Each row is a point. Each copy is the shape, with its points in the same order, turned, moved and blurred by noise. Is it also mirrored, or only turned?

Shape, 5 rows:
[[-49  22]
 [ 16 -15]
 [ 57 -37]
 [ 32   1]
 [-50  70]]
Copy 1, 5 rows:
[[-74  19]
 [  1  -7]
 [ 47 -14]
 [ 10  11]
 [-84  64]]
Copy 1 is: only turned
Copy 2, 5 rows:
[[ 21 -54]
 [-16  13]
 [-39  55]
 [  4  27]
 [ 70 -49]]
Copy 2 is: mirrored
Copy 3 (5 x 2):
[[-12  61]
 [-15 -14]
 [-14 -60]
 [  9 -21]
 [ 30  84]]
Copy 3 is: only turned
Copy 4, 5 rows:
[[-44  56]
 [-22 -18]
 [ -8 -58]
 [  3 -15]
 [-15  88]]
Copy 4 is: only turned

Shape (8 x 4):
[[ 24  21  24  20]
 [ 50 -27  16  -7]
 [ 25 -27   9 -14]
 [ 74 -18   0 118]
 [ 12   3  23 -51]
 [-31 -64 -63  15]
 [ -1  -2 -58 -43]
 [-12  38 -54  63]]
Copy 1:
[[ -7  16  36  17]
 [-23  -1  38 -39]
 [-28  11  15 -29]
 [-16 -93  74  40]
 [-17  57   6 -37]
 [-61 -42 -68 -14]
 [  7  11 -54 -37]
 [ 13 -40 -36  65]]
Copy 1 is: only turned
Copy 2:
[[ -4 -22  33  -9]
 [ 48 -10  18 -30]
 [ 29   5   2 -31]
 [ 52 -67  39  79]
 [ -4  16   9 -72]
 [ 38  45 -72  25]
 [ -8   5 -70 -37]
 [-36 -20 -29  58]]
Copy 2 is: mirrored
Copy 3 (8 x 4):
[[  6  19  39  13]
 [-27 -28  44  29]
 [-23 -30  16  25]
 [-79  84  82  44]
 [ 19 -50  14   8]
 [-84  -2 -57   8]
 [-37 -41 -21 -46]
 [-39  70  -4 -44]]
Copy 3 is: mirrored
Copy 4 (8 x 4):
[[ -3  27  17  18]
 [ 22 -26  21  36]
 [ 18 -32   9  13]
 [-21  35 -48 121]
 [ 29 -23  44 -25]
 [ 10 -55 -86 -11]
 [ 61 -19 -31 -42]
 [ -1  59 -75  -2]]
Copy 4 is: only turned

Shape (12 x 8):
[[ 121  -12   -9  -15  -39  -19 -119    4]
 [  16  -46    3    4   57   35  -96   33]
 [  35  -10   35   23  -54  -17   37   -4]
 [ -25   18  -73   -7    7    2   41  -12]
 [   4   27   37   36  -46   43    3   13]
 [ -60    0    1    9   53  -17   37   43]
 [  11  -12   -4  103  -49  -27    0   -2]
 [ -28   12   35   -9  -13   22   39    9]
 [ -38  -25   -3   -3  -88   41  -34   22]
 [ -58  -40   26  -14   29   28   14   13]
 [ -56   16   13   -1   55  -32   -1  -27]
 [ -14  -13   29   -5  -14   42   43  -28]]
Copy 1, 12 rows:
[[  70   14  -53    6  -76  -44 -101   90]
 [  -9  -60   -2   -6   30  -63  -64   51]
 [  67   28   17  -19  -46   31   27   -2]
 [ -29    2  -75    1   -3   20   66  -15]
 [  13   44   36   11  -16   31   23   35]
 [ -30  -11   10  -47   29  -36   54  -41]
 [  65   37   11   61  -10    0    4  -34]
 [ -13   11   21  -50  -14   30   44    4]
 [ -28  -16   34   37  -79   19    8   30]
 [ -30  -46   29  -48    1    9   17  -15]
 [ -35   15  -26  -47   17    2  -19  -52]
 [  11  -15    9  -34   -8   70   32    9]]
Copy 1 is: only turned
Copy 2 (12 x 8):
[[  99   32   18   65   30  -38 -112  -62]
 [ -38   21   33   88  -20   11  -77  -45]
 [  55  -27    6  -19   32   21    2   21]
 [ -33  -14  -63   -2    0  -47   33  -19]
 [  30  -26  -42    7   -2   63  -21    6]
 [ -57    2   -5   14  -43   -2   35   48]
 [   9  -27  -36  -13   61    7  -62   55]
 [   5  -18  -10  -11  -29   43   29    1]
 [  14  -78  -27  -21  -41   17  -69  -29]
 [ -60  -21   27    5  -44   34   10  -14]
 [ -55   61   -6  -25  -23    4   15    7]
 [  -5  -29   -5  -17    7   51   27  -29]]
Copy 2 is: mirrored
